Every row gives one point. Each copy is the shape, with its points in the same order, stretched, turned, moved and blurred by noise. Some copies are also mirrored. Which?
In the rows, 128 means zero.

Shape (9 x 3):
[[159  99 155]
 [ 76 121 138]
 [ 61  87 155]
 [176 124 147]
 [ 73 163 148]
 [131 117  18]
 [ 93 119 140]
 [149 138  51]
 [ 93 136 151]]
Copy 1 (9 x 3):
[[160  90 171]
 [ 87 137 121]
 [ 61 116 126]
 [182 103 175]
 [ 92 174 132]
 [159 153  38]
 [103 135 131]
 [176 153  77]
 [105 143 142]]
Copy 1 is: only turned
Copy 2, 9 rows:
[[157 128 158]
 [112  88  91]
 [151  62  85]
 [136 153 171]
 [ 55 100 104]
 [128 217  47]
 [117 106 105]
 [110 210  89]
 [ 86 101 110]]
Copy 2 is: only turned
Copy 3 (9 x 3):
[[101 119 145]
 [ 95 180  71]
 [ 51 166  78]
 [137 101 147]
 [136 183  40]
 [164 239 191]
 [106 164  88]
 [181 202 165]
 [118 159  73]]
Copy 3 is: mirrored

Shape, 9 rows:
[[158 113 133  91]
 [143  55 145 107]
 [133 116  27 183]
 [ 77 159 208 120]
 [174  67 186 121]
 [141 101 143 108]
 [ 98 197 199 123]
 [164 125  85 164]
 [ 89 168  87 158]]
Copy 1, 9 rows:
[[159 107 158 121]
 [154 122 211 137]
 [126 189 136 195]
 [ 55  72 153  62]
 [169 129 215  94]
 [138 117 173 115]
 [ 69  82 114  40]
 [143 174 139 141]
 [ 70 127 117 136]]
Copy 1 is: only turned
Copy 2, 9 rows:
[[160 115 149 128]
 [164  94 107 103]
 [108 187  46 192]
 [ 42  90 154  98]
 [176  48 124 116]
 [137 110 124 115]
 [ 45  95 168 128]
 [137 129  82 179]
 [ 48 163 101 156]]
Copy 2 is: only turned

Shape, 11 rows:
[[102 156 116 153 138 137]
 [114 148 113 121  62 152]
 [158 162 120  64 153  46]
 [104 163 120 128 161 149]
 [103 105 109 138 147 143]
 [174 115 135 127  94 140]
 [108 160 133  24 105  76]
 [130  18 117 140 138 132]
 [143 126 132 103 144 148]
 [144 111 153 145 116 145]
 [107 139 168 111  77  95]]
Copy 1 (11 x 6):
[[ 64 131 128 117 138 102]
 [ 87 116 162 204 187 116]
 [152 189  85 118 139 202]
 [ 70 146 144  93 138 119]
 [102 115 151 115  76 123]
 [185 109 145 145 163 149]
 [123 211 135 198 154 171]
 [192  95 152 129   7 141]
 [144 141 158 105 137 151]
 [162 132 139 118 137 116]
 [133 185 113 188 161 104]]
Copy 1 is: only turned
Copy 2, 11 rows:
[[ 66  96 118 144 108 148]
 [134 110 160 168 144 123]
 [111 148  94 167 179  59]
 [ 71 105 116 147  98 120]
 [ 77 141 143  97 119 121]
 [146 157 125  83 143 123]
 [137 148 161 232 177  32]
 [ 98 206 159  22 153 113]
 [125 152 120  97 122  94]
 [124 157 116  94 125 140]
 [110 151 138 208 171 135]]
Copy 2 is: only turned
Copy 3, 11 rows:
[[ 94 100 150 137 102 127]
 [ 93 156  92 179 107 105]
 [106 116  97   8  95  74]
 [ 81  89 143 116 118 138]
 [ 95 123 154 133 153  91]
 [175 154  94 133 133  98]
 [ 39 164  60  34 105  88]
 [145 176 154 118 211  38]
 [125 123 111 102 152 116]
 [160 151 125 120 134 120]
 [107 187 100  77  81 116]]
Copy 3 is: mirrored

Shape, 11 rows:
[[154 166 187 194 116 102 189 157]
 [136 125  86  92  88  91 161 160]
 [ 82 122 115  67 109 119 173 116]
 [153 122 168 126 179  82  69 165]
 [ 50  76 173 134 130 120 159 129]
 [134 105  88 168 146 203 149  85]
 [ 73 183  69 189 130 120  88 101]
 [171 142 150 168  89 196  79 181]
 [154  93  83 159  60  87 187  97]
 [136  88 169 112 156 154  95  97]
 [ 86 124 130 153 176 145  90 144]]
Copy 1 (11 x 8):
[[165  64 112  64 158 111 145 192]
 [ 86 126 241  77  77 126 101 143]
 [116 178 220 107 143 200 100 119]
 [ 76  57 115  91 101 103 135  80]
 [160 164 197 108 214 175  95  61]
 [216 140 102 182 123 137 116 150]
 [124 153 121 209 173 108 132 157]
 [143  19 142 127 128 138  92 146]
 [153 117 249  91  75  90 165 169]
 [130 106 126 129 110 161 138  54]
 [136 119 109 155 170 141  87  86]]
Copy 1 is: mirrored
Copy 2 (11 x 8):
[[187 108 169 109 105  96 203 140]
 [ 99 206 104 153 160 104 147 123]
 [121 162  88 155 175 115 105  65]
 [ 90  91 128  64  56  44  97 163]
 [133  86 158 131 169  84  89  57]
 [135 133 165 167 147 168  90 121]
 [ 57 197 166 139  68 161 154  79]
 [ 98  79 151 144  68 109 192 178]
 [120 224 160 132 226 173 150 134]
 [119  64 125  92 131 110  68 137]
 [ 91 101 155 133  67  84  92 100]]
Copy 2 is: mirrored
